Each row is a point. Each copy is the shape, with its points in the same order, stretched, turned, moved and blurred by noise. Some copies are also mirrored. Which?
In the rows, zero is written as 128.

Shape (8 x 2):
[[186 149]
 [159 110]
 [169 137]
 [138 126]
 [ 90 129]
 [197 120]
 [111 183]
 [161  94]]
Copy 1 (8 x 2):
[[141 192]
 [106 177]
 [133 175]
 [131 136]
 [133  79]
 [112 220]
 [171  85]
 [ 99 185]]
Copy 1 is: mirrored
Copy 2 (8 x 2):
[[184  81]
 [168 131]
 [171  94]
 [151 119]
 [ 96 144]
 [201 103]
 [120  71]
 [170 143]]
Copy 2 is: mirrored

Shape (9 x 4):
[[189  66 126  96]
 [ 79 168 135 144]
 [138 101 169 133]
 [159  90  81 105]
 [115 141 101 170]
 [179 108 159 157]
 [126 196 167 164]
 [185  74 152  91]
 [130  85 115 176]]
Copy 1 (9 x 4):
[[ 94  79 167 194]
 [158 186 112  99]
 [ 94 139 126 158]
 [147  82 150 170]
 [162 132 106 105]
 [ 66 105 135 133]
 [ 82 184 130  53]
 [ 71  97 169 191]
 [146 103  92 152]]
Copy 1 is: mirrored
Copy 2 (9 x 4):
[[201 179 111 110]
 [ 75  80 130 103]
 [134 112 165  97]
 [198 171  61 113]
 [126  91  90 128]
 [149 110 170 125]
 [ 46  83 202 151]
 [170 173 148  98]
 [172  90 105 107]]
Copy 2 is: only turned

Shape (10 x 6):
[[119  90 137 162 142 122]
 [117 118  88 111 144 179]
 [129 106 110 134 144 101]
 [141 158 153 136 127 155]
 [120  54 156 166 149 147]
 [125 122  94 113 115  92]
 [120 143 112 158 109 123]
 [ 90 137 156 123 124 104]
 [131 187 133 103 141 112]
 [136 188 153  72  84 105]]
Copy 1 (10 x 6):
[[ 96 194 128 120 122 160]
 [147 168  99 124 207 117]
 [ 89 162 149 103 134 117]
 [147 113  95 172 118 119]
 [102 224  96 109 117 199]
 [ 69 119 155 103 150  95]
 [103 137 150 154 145 128]
 [ 79 151  86 153  78 107]
 [131  90 116 157 107  58]
 [ 93  17  84 166  86  56]]
Copy 1 is: only turned
Copy 2 (10 x 6):
[[135  84 106 100 171 132]
 [115 101 123 114  68 159]
 [115 130 140  83 152 139]
 [157 139 117 176 101  84]
 [127  40  49 106 183 130]
 [107 176 164  97 126 169]
 [172 135 159 135 129 142]
 [ 94 128 161 181 168 125]
 [118 179 186 165  97  89]
 [101 249 158 229  96 114]]
Copy 2 is: only turned
Copy 3 (10 x 6):
[[112 147 107 156  93 115]
 [133 121 160 124 110  74]
 [125 138 114 156 130 115]
 [111 126 160 145  99 147]
 [101 128  87 157  67  91]
 [139 126 122 130 159 123]
 [119 156 131 128 120 134]
 [153 125 117 151  95 149]
 [141 122 172 164 137 164]
 [142  90 160 125 150 179]]
Copy 3 is: only turned

Shape (15 x 9):
[[133 110 142 224 179 137 124 129  81]
 [100 145  84  92  90 108  61 120 103]
 [164 146 103 142 131 156  86 138 115]
 [165 151 134 146  91 164  74 175 120]
 [ 94 158 171 137 167 115 184 145 101]
 [127 111 132 158 171 170 114 171  81]
 [ 86  87 157 114  77 110 153  63 112]
 [ 88  81 144 100 112  49 215  91 122]
 [156 113  73  52  97 136  97 103 112]
 [116 150 102 164  93 203 120 131  79]
 [ 66  84 142  74  82 135 117  92 118]
 [ 63  98 154  75 125 103 138 119 181]
 [118 121 169  84 137 102 137  93 108]
 [130 156 108 178 149 186 112 115 122]
 [ 94 121 131 102 134  85 206 159 130]]
Copy 1 (15 x 9):
[[ 83 216  55 182 140 178 155  74 165]
 [119 125 213  85 148 119 147  74 162]
 [123 126 138 118 140 152 133  45 164]
 [104 106 166 116 133 132 145  37 117]
 [104 197  71 101 118  96 142 151 118]
 [ 89 186  80 136 107 145 109  70 158]
 [148 173 171 146 179 125 115 160 120]
 [119 188 128 118 149 129 122 231 114]
 [145  98 208  71 165 146 100  86 178]
 [154 185 158  75 156 157 105  43 131]
 [155 150 188 128 132 106  85 145 130]
 [158 119 136 155  73  94 123 194 124]
 [110 144 133 121 153  84 128 139 147]
 [172 156 101 129 123 156 136  49 165]
 [104 177  95  80 100 123 125 198 106]]
Copy 1 is: only turned
Copy 2 (15 x 9):
[[105  97 185  88 126 205 193 123 113]
 [100 165 123 194 150 109 133 192 196]
 [114  89 106 115 165 135 159 181 156]
 [166  78 119 125 154 127 147 202 165]
 [130 152 163  71  85 156 132  95 135]
 [ 91  89 172  92 110 133 203 161 121]
 [164 176 165 176 175 113 152  57 148]
 [151 195 129 165  94 150 116  57  92]
 [ 98 142  58 159 165  62 180 171 144]
 [160  69 155 136 120  92 214 139 216]
 [132 169 168 187 166  66 147  96 169]
 [126 160 156 149 160  96  69  71 119]
 [108 201 126  94 168 124 135 120 116]
 [124  75 126  92 153 125 164 115 188]
 [155 152 122 134  60 129 105  97 107]]
Copy 2 is: mirrored
Copy 3 (15 x 9):
[[166 118 219 121 105  38 109 139 184]
 [ 90 178 103  65 149 201 168  99 135]
 [ 98 132 143 145 119 126 140 144 163]
 [ 41 151 124 156 141 101 166 130 156]
 [170 172 148  98  72 104 153 152  64]
 [100 164 169 106 104  77 123 166 142]
 [104 110 169 118 200 184 112  93  79]
 [167 179 165  92 186 206 116  95  55]
 [ 68 167 125 129 158 237 118 130 145]
 [ 55 115 185 158 118 106 175 185 120]
 [ 78 130 122  86 206 211 119 104  68]
 [141 140  63  70 198 214 115 118  45]
 [141 140 139  91 137 184 101  85 106]
 [128  90 161 159 101  97 149 179 144]
 [139 226 132  89 132 167 156 153  41]]
Copy 3 is: only turned
